Rows are points. Each copy is the shape, with its points in the same order, stretched, turned, moved and blurred by noise. Some copies are also mirrored. Which?

Shape (5 x 2):
[[-0.21  0.31]
 [ 0.01 -0.23]
 [-0.43 -0.12]
 [ 0.43 -0.32]
 [-0.34  0.39]]
Copy 1:
[[ 0.36  0.08]
 [ 0.03 -0.18]
 [ 0.01  0.39]
 [ 0.05 -0.72]
 [ 0.38  0.25]]
Copy 1 is: only turned
Copy 2, 5 rows:
[[ 0.49  0.02]
 [-0.27 -0.16]
 [-0.02  0.41]
 [-0.43 -0.67]
 [ 0.64  0.17]]
Copy 2 is: only turned
Copy 3, 5 rows:
[[-0.31  0.22]
 [ 0.19 -0.28]
 [ 0.31  0.09]
 [ 0.10 -0.63]
 [-0.30  0.42]]
Copy 3 is: mirrored
Copy 4:
[[ 0.23  0.40]
 [-0.05  0.05]
 [ 0.41 -0.05]
 [-0.47  0.14]
 [ 0.36  0.42]]
Copy 4 is: mirrored

Shape:
[[-0.41  0.11 -0.18  0.34]
 [ 0.28 -0.10  0.02 -0.15]
 [ 0.78 -0.16 -0.19 -0.18]
 [-0.58 -0.38  0.28  0.27]
 [ 0.60 -0.01  0.26 -0.08]
 [ 0.48  0.03  0.15  0.20]
 [ 0.52 -0.09 -0.25  0.18]
 [-0.62  0.14 -0.03  0.11]]
Copy 1 (8 x 4):
[[-0.19 -0.41  0.06  0.72]
 [ 0.16  0.20  0.02 -0.02]
 [ 0.29  0.54 -0.12 -0.14]
 [-0.32 -0.32  0.53  0.63]
 [ 0.44  0.40 -0.04 -0.18]
 [ 0.39  0.20  0.06  0.16]
 [ 0.18  0.21 -0.17  0.24]
 [-0.23 -0.54  0.11  0.44]]
Copy 1 is: mirrored
Copy 2:
[[ 0.35  0.04 -0.47  0.39]
 [ 0.20 -0.02  0.24 -0.19]
 [ 0.16 -0.54  0.57 -0.60]
 [ 0.43  0.41 -0.03  0.71]
 [-0.15 -0.07  0.40 -0.24]
 [-0.06 -0.24  0.27 -0.04]
 [ 0.14 -0.60  0.35 -0.24]
 [ 0.39  0.43 -0.59  0.40]]
Copy 2 is: mirrored
Copy 3 (8 x 4):
[[-0.70  0.29 -0.20  0.25]
 [ 0.25  0.08  0.14 -0.05]
 [ 0.60  0.08  0.07 -0.26]
 [-0.70 -0.41 -0.14  0.17]
 [ 0.65  0.06  0.10  0.12]
 [ 0.40  0.09 -0.21  0.14]
 [ 0.20  0.16 -0.24 -0.21]
 [-0.67  0.15  0.02  0.37]]
Copy 3 is: only turned
Copy 4 (8 x 4):
[[-0.01  0.34  0.46  0.06]
 [ 0.19 -0.21 -0.21 -0.03]
 [ 0.32 -0.26 -0.54 -0.42]
 [ 0.34 -0.04  0.49  0.30]
 [ 0.46 -0.29 -0.55  0.08]
 [ 0.53 -0.02 -0.36  0.07]
 [ 0.39  0.09 -0.30 -0.33]
 [-0.28  0.18  0.58  0.22]]
Copy 4 is: mirrored

Shape:
[[ 0.23 -0.25  0.11 -0.40 -0.46  0.04  0.41 -0.11]
 [-0.21  0.48  0.10 -0.44  0.14  0.70  0.32  0.37]
 [-0.39 -0.26  0.09  0.37 -0.41 -0.25 -0.30  0.26]
 [ 0.44  0.17 -0.24 -0.08  0.06 -0.36 -0.46 -0.41]
 [ 0.20  0.10 -0.73 -0.29  0.47  0.03  0.00 -0.54]
 [-0.38  0.34 -0.69  0.07 -0.08  0.44  0.12  0.18]
 [-0.12 -0.08 -0.62  0.21  0.06 -0.09  0.01  0.24]
 [ 0.07  0.43  0.04 -0.06 -0.21 -0.04  0.31  0.06]
 [ 0.42  0.18 -0.44 -0.23  0.41  0.65  0.43 -0.57]
 [-0.05 -0.21 -0.30  0.41 -0.01 -0.13  0.31 -0.44]
 [-0.31 -0.44  0.31  0.18  0.04 -0.28 -0.48  0.08]
 [ 0.38  0.30 -0.52  0.02  0.18  0.32  0.09  0.51]
 [ 0.31 -0.25  0.33 -0.32  0.13 -0.43  0.39 -0.05]]
Copy 1:
[[ 0.70 -0.25  0.44  0.43 -0.40 -0.12 -0.04 -0.07]
 [ 0.26  0.44  0.45 -0.07 -0.36  0.16  0.65  0.72]
 [-0.12 -0.20  0.23  0.04  0.29 -0.20 -0.22  0.54]
 [ 0.31 -0.38  0.08 -0.70  0.12  0.26 -0.14 -0.39]
 [ 0.56 -0.03 -0.40 -0.65 -0.60  0.12  0.25 -0.28]
 [ 0.26  0.53  0.23 -0.52 -0.63 -0.11  0.16  0.79]
 [ 0.20  0.13 -0.08 -0.27 -0.31  0.09 -0.23  0.42]
 [ 0.49  0.27  0.44 -0.09  0.05  0.08  0.09  0.31]
 [ 0.51  0.32  0.09 -0.18 -0.87  0.06  0.29 -0.34]
 [ 0.35  0.21 -0.18  0.14 -0.26 -0.28 -0.23 -0.10]
 [-0.28 -0.50 -0.11  0.08  0.43 -0.01  0.01  0.21]
 [ 0.17  0.34  0.45 -0.37 -0.37  0.56 -0.14  0.38]
 [ 0.59 -0.35 -0.09  0.47  0.28  0.22  0.02 -0.25]]
Copy 1 is: only turned
Copy 2 (13 x 8):
[[ 0.14 -0.29 -0.18 -0.28  0.18  0.33  0.24 -0.31]
 [-0.53  0.18 -0.76 -0.02  0.16  0.34 -0.25 -0.29]
 [-0.40 -0.59  0.01  0.20  0.34 -0.13  0.48  0.56]
 [ 0.34  0.11  0.26 -0.14 -0.51 -0.55  0.14  0.13]
 [-0.15  0.15  0.24 -0.32 -0.59 -0.52 -0.31 -0.42]
 [-0.62 -0.26 -0.29 -0.25  0.18 -0.32 -0.54  0.09]
 [-0.36 -0.41  0.11  0.04  0.16 -0.58 -0.19  0.03]
 [-0.05  0.10 -0.29 -0.29  0.36 -0.07  0.06 -0.02]
 [-0.03  0.39  0.05 -0.24 -0.41  0.14 -0.66 -0.55]
 [-0.29 -0.17  0.44 -0.16  0.14 -0.11 -0.01 -0.02]
 [-0.45 -0.40  0.11  0.45 -0.08 -0.03  0.65  0.38]
 [ 0.06  0.02 -0.20  0.18  0.11 -0.42 -0.57 -0.12]
 [ 0.08  0.02  0.02  0.03  0.12  0.05  0.59 -0.48]]
Copy 2 is: mirrored

Shape (14 x 11):
[[ 0.20 -0.28  0.32  0.48 -0.09 -0.06 -0.47 -0.45  0.27  0.38 -0.02]
 [ 0.12  0.22 -0.32 -0.26 -0.30  0.43 -0.24 -0.31  0.28 -0.21  0.28]
 [ 0.43 -0.22 -0.45  0.67  0.03  0.15 -0.17 -0.02 -0.09 -0.43  0.18]
 [-0.16 -0.34  0.30 -0.28  0.26  0.06  0.38 -0.17  0.01  0.19  0.12]
 [ 0.23 -0.18 -0.48  0.21  0.23 -0.27 -0.36 -0.38 -0.52  0.21  0.15]
 [ 0.39  0.15  0.03 -0.01  0.03  0.00 -0.33 -0.58  0.28  0.44 -0.22]
 [ 0.11  0.03 -0.03 -0.04  0.36  0.35  0.40  0.04 -0.23 -0.39  0.01]
 [-0.37  0.13 -0.57 -0.34  0.09 -0.20  0.32  0.48  0.14 -0.37 -0.26]
 [-0.23  0.17 -0.21  0.06  0.35 -0.47  0.24  0.05 -0.35  0.56  0.21]
 [ 0.56 -0.23 -0.01  0.56 -0.24  0.05  0.00  0.16 -0.22  0.30 -0.05]
 [ 0.71 -0.04  0.42  0.48 -0.20 -0.39 -0.04 -0.43 -0.40  0.08  0.24]
 [-0.17  0.53  0.22 -0.04 -0.09  0.30  0.14  0.41 -0.28 -0.44 -0.12]
 [-0.36 -0.21  0.02  0.25 -0.41  0.19  0.59 -0.48  0.31  0.17 -0.43]
 [ 0.02  0.71  0.24  0.02  0.04 -0.12 -0.07 -0.16  0.52  0.46  0.01]]
Copy 1 (14 x 11):
[[ 0.47 -0.22  0.52 -0.30  0.21 -0.01  0.02 -0.55 -0.06  0.04 -0.17]
 [-0.02  0.09  0.54 -0.33 -0.49  0.36 -0.31 -0.24  0.51 -0.41 -0.15]
 [ 0.20 -0.43  0.24  0.00 -0.87 -0.59  0.05 -0.20  0.17  0.06 -0.03]
 [ 0.04 -0.30  0.00  0.09  0.25  0.38  0.13  0.36 -0.04 -0.17  0.06]
 [ 0.22 -0.20  0.00 -0.55 -0.55  0.03 -0.12  0.03 -0.36  0.05  0.28]
 [ 0.42  0.00  0.43 -0.73  0.05  0.51  0.06 -0.55  0.29 -0.24 -0.21]
 [ 0.13 -0.32 -0.18  0.17 -0.52 -0.10  0.20  0.33  0.28 -0.41  0.13]
 [-0.46  0.42 -0.36  0.12 -0.30  0.24  0.23  0.20  0.38  0.13  0.03]
 [ 0.28  0.34 -0.28 -0.37 -0.02  0.40 -0.05  0.58 -0.14  0.25  0.44]
 [ 0.40 -0.16  0.29 -0.36 -0.24 -0.79  0.38  0.00  0.04 -0.10 -0.03]
 [ 0.42 -0.57  0.06 -0.46  0.14 -0.49 -0.42  0.08 -0.15 -0.22 -0.34]
 [ 0.04  0.23 -0.41  0.35 -0.02 -0.28  0.09  0.17  0.37 -0.53  0.25]
 [ 0.39  0.40  0.27  0.20 -0.12  0.53  0.34 -0.15 -0.02  0.06 -0.59]
 [ 0.42  0.37  0.24 -0.56  0.53  0.63 -0.16 -0.28  0.59 -0.05 -0.05]]
Copy 1 is: mirrored
Copy 2 (14 x 11):
[[ 0.03 -0.07  0.01 -0.08 -0.37  0.19  0.25  0.40 -0.27  0.87 -0.03]
 [ 0.37  0.05 -0.18  0.28  0.04  0.20  0.37  0.01  0.55  0.06  0.53]
 [ 0.41 -0.63 -0.31  0.07 -0.77 -0.37  0.56 -0.17  0.05  0.30  0.12]
 [-0.28  0.26  0.38 -0.40  0.18 -0.17  0.26  0.33 -0.01 -0.31 -0.26]
 [-0.16  0.12 -0.65 -0.14 -0.38 -0.07  0.86 -0.14 -0.05  0.22 -0.42]
 [-0.12  0.17 -0.12  0.12 -0.05  0.26  0.26 -0.17 -0.10  0.52  0.33]
 [-0.03 -0.27  0.21  0.09 -0.16 -0.43  0.35 -0.36  0.32 -0.35 -0.01]
 [-0.05 -0.06 -0.51 -0.03  0.08 -0.18 -0.55 -0.30 -0.03 -0.69 -0.09]
 [-0.28  0.83 -0.35  0.03 -0.08 -0.56  0.17 -0.01 -0.33 -0.31 -0.72]
 [ 0.21 -0.23  0.00  0.19 -0.77 -0.07  0.51 -0.17 -0.50  0.03 -0.07]
 [ 0.64 -0.01  0.22 -0.17 -0.43 -0.01  0.68 -0.47 -0.21  0.53 -0.55]
 [ 0.26 -0.17  0.11  0.69 -0.06 -0.06 -0.24 -0.41  0.35 -0.28 -0.20]
 [ 0.03  0.56  0.03 -0.46 -0.67  0.19 -0.40  0.05  0.09  0.10  0.07]
 [ 0.14  0.61  0.05  0.63  0.24 -0.19 -0.38 -0.11 -0.12  0.34  0.12]]
Copy 2 is: mirrored
Copy 3 (14 x 11):
[[-0.07 -0.27 -0.11  0.47  0.41  0.27  0.40  0.42 -0.41  0.11  0.62]
 [ 0.28 -0.11  0.25 -0.13 -0.10 -0.08 -0.17 -0.44 -0.30 -0.61  0.28]
 [ 0.80  0.00 -0.64  0.25  0.45 -0.54  0.10  0.30 -0.29 -0.20  0.17]
 [-0.15 -0.05 -0.11 -0.46 -0.46  0.04  0.50  0.07 -0.34  0.22 -0.08]
 [ 0.20 -0.42  0.19 -0.10  0.27 -0.79  0.30  0.77 -0.45  0.14  0.00]
 [-0.20 -0.25  0.48 -0.14  0.40  0.23  0.13  0.35 -0.27 -0.03  0.53]
 [ 0.39 -0.16 -0.34 -0.51  0.09 -0.16  0.31 -0.31  0.01  0.13 -0.22]
 [ 0.34  0.27  0.05 -0.45 -0.56 -0.28 -0.60 -0.14  0.19  0.41 -0.31]
 [-0.26 -0.59  0.22 -0.22 -0.14 -0.24  0.02  0.67 -0.23  0.35 -0.41]
 [ 0.70 -0.25 -0.41  0.22  0.47  0.06  0.24  0.90 -0.26 -0.07 -0.10]
 [ 0.01 -0.34  0.02  0.55  0.58 -0.08  0.65  0.78  0.18 -0.27 -0.10]
 [ 0.27 -0.51  0.00 -0.06  0.10  0.17 -0.19 -0.58  0.34  0.33 -0.35]
 [ 0.09  0.60 -0.25  0.04  0.25  0.35  0.01 -0.25 -0.59  0.32 -0.29]
 [-0.69 -0.51  0.36  0.05  0.25  0.52 -0.30 -0.05  0.01 -0.07  0.26]]
Copy 3 is: only turned
Copy 4:
[[-0.13  0.48  0.22 -0.28 -0.64  0.05 -0.32 -0.21 -0.31 -0.16  0.09]
 [ 0.29 -0.32 -0.22 -0.21 -0.06  0.10 -0.20 -0.04 -0.52  0.15  0.17]
 [ 0.23  0.35  0.08  0.10 -0.14  0.53 -0.24 -0.50 -0.39 -0.20  0.89]
 [-0.11  0.47 -0.12  0.24  0.09 -0.53 -0.02 -0.07  0.37  0.21 -0.22]
 [ 0.20 -0.15 -0.13  0.13 -0.64 -0.18 -0.57 -0.71 -0.10 -0.30  0.80]
 [ 0.08 -0.05  0.17 -0.26 -0.55 -0.29 -0.30 -0.12 -0.53 -0.32  0.05]
 [ 0.39  0.29  0.07  0.15  0.33 -0.18  0.15 -0.25  0.20  0.10  0.21]
 [ 0.21 -0.38 -0.23  0.36  0.41  0.39  0.08  0.16  0.32 -0.44 -0.21]
 [ 0.16 -0.08 -0.39  0.37 -0.45 -0.49  0.05 -0.03  0.65 -0.38  0.10]
 [-0.17  0.48  0.23  0.28 -0.37  0.13  0.26 -0.50 -0.27 -0.15  0.41]
 [-0.33  0.29 -0.04 -0.45 -0.30 -0.63  0.27 -0.60 -0.25 -0.20  0.43]
 [ 0.53 -0.17  0.09 -0.32  0.29  0.14  0.72 -0.04  0.48  0.11 -0.31]
 [ 0.16  0.82 -0.11  0.02  0.11  0.05 -0.05 -0.16 -0.49 -0.39 -0.68]
 [ 0.18 -0.20 -0.10 -0.37 -0.46 -0.33  0.27  0.61  0.09 -0.35 -0.42]]
Copy 4 is: mirrored

Shape (15 x 12):
[[-0.31  0.01  0.41  0.06 -0.01 -0.38 -0.21 -0.12 -0.14 -0.36 -0.29 -0.24]
 [ 0.11  0.02  0.04  0.09 -0.23 -0.25  0.02  0.32 -0.37 -0.11  0.02  0.00]
 [ 0.11  0.36 -0.25  0.12  0.33  0.19 -0.31  0.16 -0.01  0.47 -0.28 -0.20]
 [ 0.40 -0.24 -0.08  0.44 -0.27  0.04 -0.29  0.16  0.16 -0.24 -0.13  0.06]
 [-0.23  0.18  0.35  0.35 -0.33 -0.49  0.04 -0.17  0.22 -0.12 -0.10  0.09]
 [ 0.37 -0.18 -1.71 -0.07 -0.09  0.13 -0.13 -0.02 -0.12  0.23 -0.30  0.17]
 [-0.34 -0.02  0.02  0.06  0.19  0.20  0.05 -0.32 -0.50  0.23  0.67 -0.26]
 [-0.30  0.37 -0.04 -0.14 -0.18  0.21 -0.02 -0.12 -0.05 -0.35  0.15 -0.18]
 [ 0.25 -0.12 -0.31 -0.09  1.46 -0.14 -0.10  0.15 -0.05  0.22  1.08 -0.12]
 [-0.29 -0.18  0.41  0.19 -0.17  0.21  0.52  0.11  0.01 -0.20 -0.19  0.17]
 [ 0.36 -0.02  0.40 -0.20  0.03 -0.17 -0.15 -0.62 -0.27 -0.27  0.07 -0.11]
 [-0.40 -0.05 -0.22  0.37  0.03  0.22  0.27 -0.04 -0.03 -0.22 -0.24 -0.41]
 [-0.14  0.26 -0.21  0.44 -0.12  0.16  0.68  0.11  0.04 -0.19 -0.28 -0.33]
 [-0.13  0.02  0.10 -0.09 -0.05  0.10 -0.21 -0.04 -0.13  0.07  0.01  0.15]
 [-0.23 -0.05  0.06 -0.07 -0.20  0.14  0.26  0.12  0.23  0.15 -0.12 -0.58]]
Copy 1, 15 rows:
[[-0.32  0.13  0.34  0.11  0.32 -0.09 -0.12 -0.38  0.08 -0.44 -0.11 -0.09]
 [-0.06  0.29 -0.08 -0.21  0.29  0.30 -0.09 -0.38 -0.13 -0.12 -0.22  0.05]
 [ 0.12  0.56  0.29 -0.41 -0.14 -0.26  0.46  0.29 -0.17  0.11  0.20 -0.18]
 [ 0.31  0.78 -0.10 -0.15  0.07  0.25  0.04 -0.22  0.37 -0.80 -0.14 -0.05]
 [ 0.03  0.09 -0.02  0.54  0.37 -0.08 -0.15 -0.10  0.04 -0.23 -0.26  0.14]
 [-0.34  0.34 -0.37 -0.88 -0.30  0.93  0.37  0.78  0.60 -0.26  0.08  0.19]
 [-0.16  0.27  0.00  0.22 -0.30  0.04  0.50 -0.62 -0.25  0.42  0.07  0.08]
 [ 0.01 -0.06  0.06 -0.01 -0.42 -0.06  0.23 -0.30 -0.08 -0.13  0.10  0.34]
 [ 0.46 -0.25  0.32 -0.47 -0.07 -0.06  1.03 -0.83 -0.12  0.81 -0.06 -0.82]
 [-0.08  0.28  0.06  0.31 -0.46  0.34 -0.37 -0.06 -0.24 -0.35 -0.59 -0.02]
 [-0.24  0.46 -0.03 -0.04  0.32 -0.43  0.35 -0.87  0.23 -0.38 -0.51  0.13]
 [-0.28  0.09  0.29  0.11 -0.27  0.26  0.29  0.32 -0.18 -0.53  0.10 -0.19]
 [-0.01 -0.18  0.17  0.01 -0.22  0.20  0.35  0.61 -0.44 -0.57 -0.15 -0.10]
 [-0.16  0.42  0.06 -0.04 -0.19  0.03 -0.10 -0.28  0.09  0.06 -0.11  0.13]
 [-0.18  0.14 -0.26  0.18 -0.21 -0.16  0.11  0.13 -0.41 -0.05  0.05 -0.30]]
Copy 1 is: only turned
Copy 2 (15 x 12):
[[-0.30 -0.11 -0.25 -0.03 -0.50 -0.05 -0.29 -0.42 -0.19  0.26 -0.77 -0.09]
 [-0.14 -0.14 -0.18  0.12 -0.28 -0.14  0.26 -0.11 -0.27  0.02  0.04  0.32]
 [ 0.34  0.47 -0.13  0.06  0.06  0.09  0.21  0.68 -0.06 -0.50 -0.63  0.46]
 [ 0.01 -0.05 -0.25  0.03  0.06  0.11  0.23 -0.40  0.09 -0.82 -0.21  0.59]
 [-0.58 -0.21 -0.40  0.25 -0.36  0.28 -0.29 -0.45 -0.04 -0.15 -0.13 -0.20]
 [ 0.40  1.26  0.20 -0.65  0.71  0.31  1.16  0.29 -0.18 -0.74  0.17  0.80]
 [ 0.63 -0.28 -0.23  0.22  0.27  0.00  0.30  0.22  0.12  0.33 -0.34 -0.67]
 [ 0.08  0.31 -0.27  0.30 -0.34 -0.11  0.21 -0.13  0.23  0.29 -0.37 -0.32]
 [ 0.33 -0.11  0.02 -0.85  1.17 -0.52  0.04  0.58  0.71 -0.13 -0.12 -0.25]
 [-0.37 -0.14  0.28  0.77 -0.17 -0.03 -0.26 -0.31 -0.41 -0.22  0.00 -0.30]
 [ 0.13  0.07 -0.43  0.07 -0.05  0.34 -0.47 -0.35  0.41  0.51 -0.45  0.05]
 [-0.26  0.21  0.24  0.43  0.10 -0.08  0.41 -0.16 -0.35 -0.22 -0.87 -0.23]
 [-0.68  0.38  0.23  0.88  0.08 -0.04  0.45 -0.13 -0.39 -0.25 -0.53 -0.03]
 [ 0.34  0.08 -0.21  0.08 -0.17  0.03 -0.12  0.06 -0.02 -0.10 -0.08 -0.08]
 [-0.18  0.00  0.46  0.36 -0.33  0.28  0.40  0.13 -0.04 -0.13 -0.51 -0.10]]
Copy 2 is: only turned
Copy 3, 15 rows:
[[ 0.78 -0.34  0.09 -0.25 -0.25  0.38 -0.06  0.15 -0.27 -0.35 -0.18 -0.23]
 [ 0.19 -0.03  0.04 -0.37 -0.33  0.36 -0.16  0.35 -0.04  0.15 -0.11  0.23]
 [-0.23 -0.22  0.13  0.09  0.51  0.08  0.08  0.08 -0.12  0.14 -0.66 -0.21]
 [ 0.51 -0.46  0.71 -0.39  0.23  0.08 -0.07  0.23 -0.16  0.03 -0.16  0.34]
 [ 0.69  0.07  0.46 -0.11 -0.12  0.37 -0.08  0.41 -0.08 -0.26  0.01 -0.37]
 [-0.77 -0.62  0.67  0.29  0.25 -0.64 -0.98  0.32 -0.04  0.34 -0.61  0.84]
 [-0.34  0.43 -0.46  0.08  0.03 -0.08 -0.33  0.28 -0.41  0.24  0.49 -0.48]
 [-0.10  0.03  0.15  0.17  0.11  0.34 -0.41 -0.12 -0.23 -0.36  0.07 -0.12]
 [-0.43  1.01 -0.77 -0.13  0.35 -0.44  0.22  0.82 -0.72 -0.34 -0.26 -0.07]
 [ 0.24  0.06  0.30 -0.07 -0.54  0.15  0.28 -0.20 -0.08 -0.06  0.24  0.05]
 [ 0.48 -0.07 -0.23 -0.47  0.02  0.07 -0.36  0.18  0.05 -0.34  0.20 -0.54]
 [-0.15 -0.54  0.26  0.24 -0.17 -0.02  0.04  0.05 -0.40 -0.21  0.01  0.11]
 [-0.40 -0.28  0.39  0.21 -0.28  0.27  0.25  0.24 -0.06 -0.35  0.08  0.16]
 [ 0.17  0.00  0.19 -0.11  0.06  0.06 -0.36 -0.04 -0.12  0.17 -0.12 -0.12]
 [ 0.12 -0.21  0.12  0.35  0.03  0.11  0.14  0.00  0.30  0.09  0.07  0.24]]
Copy 3 is: mirrored
